Each row is a point. The ring and each string are closed loops that go straight from each point to the next, and from the last back to the first. Before rounding, they use only three directions, however many columns there are. Count how often each string passes through the ring. Passing back the other way cancels.

Ring (6 x 4):
-0.08  -0.03  +0.48  -0.62
+0.13  +0.10  -0.08  -0.28
+0.21  +0.06  -0.52  +0.02
+0.06  -0.17  -0.57  +0.11
+0.03  -0.32  +0.28  -0.44
-0.04  -0.25  +0.73  -0.75
String (28 x 4):
-0.08  -0.01  -0.31  -0.09
-0.07  +0.09  -0.53  +0.04
+0.38  +0.19  -0.42  -0.07
+0.44  +0.12  -0.35  -0.11
+0.36  +0.00  -0.19  -0.19
+0.14  -0.05  -0.25  -0.14
-0.17  -0.04  -0.72  +0.20
-0.15  -0.08  -0.82  +0.27
-0.12  -0.11  -0.44  +0.02
+0.12  -0.20  -0.08  -0.22
+0.28  -0.31  +0.24  -0.42
+0.05  -0.19  +0.07  -0.32
+0.22  -0.27  +0.42  -0.55
+0.27  -0.33  +0.63  -0.68
+0.03  -0.17  +0.11  -0.35
+0.10  -0.26  +0.32  -0.48
+0.28  -0.38  +0.60  -0.66
+0.17  -0.48  +0.36  -0.47
-0.14  -0.30  -0.36  +0.00
-0.12  -0.16  -0.40  +0.00
+0.04  -0.12  -0.11  -0.21
-0.02  -0.10  -0.32  -0.07
-0.15  -0.03  -0.75  +0.21
+0.07  -0.08  -0.13  -0.21
+0.30  -0.01  -0.18  -0.19
+0.47  +0.12  -0.32  -0.14
+0.43  +0.13  -0.20  -0.22
+0.32  +0.01  +0.06  -0.36
Times through: 0
String (27 x 4):
+0.06  +0.03  -1.12  +0.45
-0.09  -0.06  -0.79  +0.25
+0.03  -0.12  -0.33  -0.06
-0.06  -0.13  -0.29  -0.08
+0.23  -0.24  +0.16  -0.38
+0.21  -0.43  +0.40  -0.51
-0.03  -0.42  +0.41  -0.51
-0.16  -0.22  +0.08  -0.31
+0.07  -0.20  +0.33  -0.49
+0.19  -0.30  +0.80  -0.80
+0.14  -0.43  +1.22  -1.06
-0.18  -0.33  +0.53  -0.60
-0.16  -0.21  +0.09  -0.32
+0.04  -0.20  +0.19  -0.40
+0.25  -0.39  +0.56  -0.63
+0.00  -0.39  -0.10  -0.17
-0.25  -0.17  -0.63  +0.16
-0.06  -0.11  -0.27  -0.10
+0.22  -0.13  -0.32  -0.07
+0.45  -0.07  -0.60  +0.09
+0.29  +0.05  -0.93  +0.30
+0.56  +0.06  -0.50  -0.01
+0.27  +0.12  -0.79  +0.19
-0.01  +0.05  -0.65  +0.12
+0.02  -0.04  -0.27  -0.12
+0.35  +0.01  -0.29  -0.12
+0.40  +0.04  -0.67  +0.12
Times through: 5

Ring (9 x 9):
+0.05  +0.25  -0.67  -0.48  -0.56  +0.38  +0.39  +0.04  -0.34
+0.15  +0.46  -0.75  -0.50  -0.70  +0.37  +0.28  -0.20  -0.41
+0.07  +0.42  -0.53  -0.28  -0.41  +0.17  +0.04  -0.41  -0.22
-0.07  +0.15  -0.08  +0.07  +0.15  -0.11  -0.22  -0.44  +0.05
-0.22  -0.17  +0.32  +0.35  +0.66  -0.34  -0.38  -0.35  +0.29
-0.43  -0.45  +0.50  +0.44  +0.95  -0.37  -0.28  -0.11  +0.48
-0.47  -0.41  +0.25  +0.24  +0.71  -0.18  -0.02  +0.04  +0.42
-0.34  -0.19  -0.18  -0.11  +0.17  +0.12  +0.27  +0.15  +0.14
-0.16  +0.00  -0.44  -0.32  -0.20  +0.28  +0.38  +0.15  -0.10
String (25 x 9):
-0.51  -0.25  +0.27  +0.34  +0.77  -0.28  -0.21  -0.32  +0.54
-0.19  -0.12  +0.02  +0.07  +0.31  -0.08  -0.06  -0.11  +0.12
-0.31  -0.56  +0.58  +0.45  +0.97  -0.38  -0.29  +0.07  +0.36
-0.58  -0.61  +0.46  +0.37  +0.98  -0.27  -0.06  +0.14  +0.56
-0.71  -0.38  +0.00  +0.06  +0.56  +0.02  +0.28  +0.10  +0.54
-0.44  -0.11  -0.22  -0.09  +0.19  +0.10  +0.24  -0.03  +0.25
-0.24  -0.14  -0.07  -0.01  +0.24  +0.00  +0.07  -0.01  +0.12
-0.34  -0.06  -0.21  -0.09  +0.14  +0.09  +0.18  -0.06  +0.17
-0.56  -0.22  -0.14  -0.04  +0.34  +0.08  +0.28  +0.03  +0.38
-0.75  -0.59  +0.29  +0.26  +0.90  -0.15  +0.14  +0.18  +0.65
-0.53  -0.18  -0.06  +0.05  +0.42  -0.02  +0.12  -0.12  +0.41
-0.33  -0.17  +0.05  +0.12  +0.43  -0.10  -0.03  -0.13  +0.27
-0.23  -0.36  +0.41  +0.36  +0.75  -0.32  -0.29  -0.09  +0.28
-0.26  -0.63  +1.01  +0.82  +1.41  -0.73  -0.75  -0.22  +0.51
-0.33  -0.15  +0.37  +0.43  +0.78  -0.40  -0.45  -0.50  +0.44
-0.23  +0.10  -0.17  +0.00  +0.15  -0.02  -0.05  -0.35  +0.15
-0.08  -0.02  -0.03  +0.04  +0.20  -0.07  -0.11  -0.18  +0.02
+0.07  +0.04  +0.04  +0.10  +0.20  -0.15  -0.26  -0.28  -0.07
+0.03  +0.05  -0.05  +0.03  +0.13  -0.08  -0.16  -0.23  -0.07
-0.12  +0.18  -0.30  -0.12  -0.06  +0.06  +0.02  -0.31  +0.00
-0.11  +0.44  -0.50  -0.20  -0.26  +0.12  +0.00  -0.58  -0.01
-0.06  +0.37  -0.27  -0.02  -0.04  -0.05  -0.22  -0.66  +0.03
+0.04  -0.05  +0.31  +0.33  +0.51  -0.36  -0.50  -0.41  +0.07
-0.12  -0.09  +0.11  +0.16  +0.38  -0.17  -0.20  -0.22  +0.11
-0.29  -0.05  +0.01  +0.12  +0.37  -0.12  -0.11  -0.28  +0.25
Times through: 1

Ring (8 x 12):
-0.27  +0.01  +0.09  -0.23  +0.16  -0.30  +0.26  -0.07  -0.21  +0.16  -0.41  -0.45
-0.01  -0.02  -0.32  +0.06  -0.14  -0.11  +0.29  -0.04  -0.27  +0.04  -0.07  -0.20
+0.26  -0.13  -0.63  +0.42  -0.39  +0.23  +0.24  +0.07  -0.10  -0.09  +0.44  +0.11
+0.38  -0.24  -0.56  +0.36  -0.34  +0.42  +0.15  +0.01  +0.01  -0.01  +0.55  +0.24
+0.25  -0.31  -0.10  -0.07  +0.01  +0.38  +0.06  -0.16  +0.07  +0.24  +0.22  +0.12
-0.08  -0.25  +0.37  -0.34  +0.33  +0.14  +0.03  -0.13  +0.18  +0.31  -0.14  -0.21
-0.41  -0.12  +0.62  -0.42  +0.49  -0.15  +0.06  -0.01  +0.24  +0.26  -0.41  -0.53
-0.47  -0.01  +0.48  -0.39  +0.41  -0.33  +0.16  -0.01  +0.03  +0.21  -0.53  -0.62
String (28 x 12):
+0.38  -0.12  -0.96  +0.87  -0.68  +0.39  +0.25  +0.30  +0.05  -0.34  +0.87  +0.25
+0.54  -0.20  -1.03  +0.80  -0.71  +0.51  +0.23  +0.17  -0.03  -0.25  +0.92  +0.40
+0.15  -0.16  -0.50  +0.72  -0.40  +0.37  +0.13  +0.40  +0.38  -0.30  +0.77  +0.06
+0.05  -0.16  -0.22  +0.31  -0.15  +0.22  +0.13  +0.18  +0.21  -0.07  +0.37  -0.06
+0.24  -0.22  -0.26  -0.05  -0.08  +0.23  +0.16  -0.20  -0.15  +0.21  +0.12  +0.08
+0.54  -0.35  -0.43  -0.17  -0.15  +0.44  +0.15  -0.44  -0.33  +0.37  +0.19  +0.36
+0.57  -0.41  -0.38  +0.01  -0.17  +0.62  +0.06  -0.29  -0.04  +0.28  +0.46  +0.42
+0.46  -0.43  -0.17  -0.11  -0.02  +0.59  +0.01  -0.29  +0.05  +0.34  +0.35  +0.33
+0.32  -0.39  +0.05  -0.31  +0.14  +0.45  +0.01  -0.33  +0.03  +0.41  +0.11  +0.18
-0.07  -0.24  +0.19  +0.06  +0.13  +0.26  +0.01  +0.13  +0.41  +0.07  +0.23  -0.16
-0.13  -0.17  +0.15  +0.03  +0.12  +0.12  +0.07  +0.12  +0.30  +0.06  +0.11  -0.23
-0.02  -0.20  +0.17  -0.33  +0.22  +0.06  +0.12  -0.21  -0.05  +0.31  -0.20  -0.17
-0.19  -0.13  +0.16  +0.06  +0.12  +0.05  +0.09  +0.17  +0.30  +0.02  +0.07  -0.30
-0.46  -0.12  +0.60  -0.13  +0.41  -0.05  +0.01  +0.24  +0.53  +0.07  -0.12  -0.54
-0.62  -0.11  +1.00  -0.68  +0.76  -0.27  +0.01  -0.03  +0.33  +0.37  -0.68  -0.74
-0.51  -0.09  +0.81  -0.74  +0.67  -0.32  +0.09  -0.18  +0.06  +0.43  -0.76  -0.66
-0.56  -0.05  +0.82  -0.82  +0.70  -0.43  +0.13  -0.23  -0.06  +0.46  -0.91  -0.72
-0.70  +0.03  +0.76  -0.46  +0.58  -0.46  +0.13  +0.10  +0.20  +0.19  -0.67  -0.84
-0.48  +0.00  +0.33  +0.10  +0.21  -0.18  +0.12  +0.34  +0.39  -0.09  -0.08  -0.58
-0.47  +0.02  +0.29  +0.03  +0.20  -0.24  +0.16  +0.28  +0.27  -0.06  -0.17  -0.59
-0.49  +0.08  +0.28  -0.27  +0.27  -0.46  +0.26  +0.03  -0.11  +0.11  -0.54  -0.66
-0.26  +0.06  +0.06  -0.48  +0.20  -0.46  +0.34  -0.28  -0.53  +0.30  -0.70  -0.48
-0.02  -0.04  -0.12  -0.41  +0.09  -0.25  +0.31  -0.36  -0.55  +0.33  -0.49  -0.25
+0.07  +0.02  -0.39  -0.36  -0.07  -0.32  +0.41  -0.44  -0.82  +0.31  -0.53  -0.19
-0.02  +0.04  -0.49  +0.27  -0.28  -0.14  +0.34  +0.08  -0.26  -0.10  +0.06  -0.20
-0.11  -0.03  -0.30  +0.49  -0.23  +0.04  +0.20  +0.35  +0.21  -0.24  +0.36  -0.23
-0.02  -0.12  -0.11  +0.05  -0.02  +0.06  +0.17  +0.02  +0.01  +0.07  +0.07  -0.16
+0.00  -0.09  -0.31  +0.42  -0.22  +0.14  +0.18  +0.25  +0.18  -0.16  +0.38  -0.12
Times through: 1
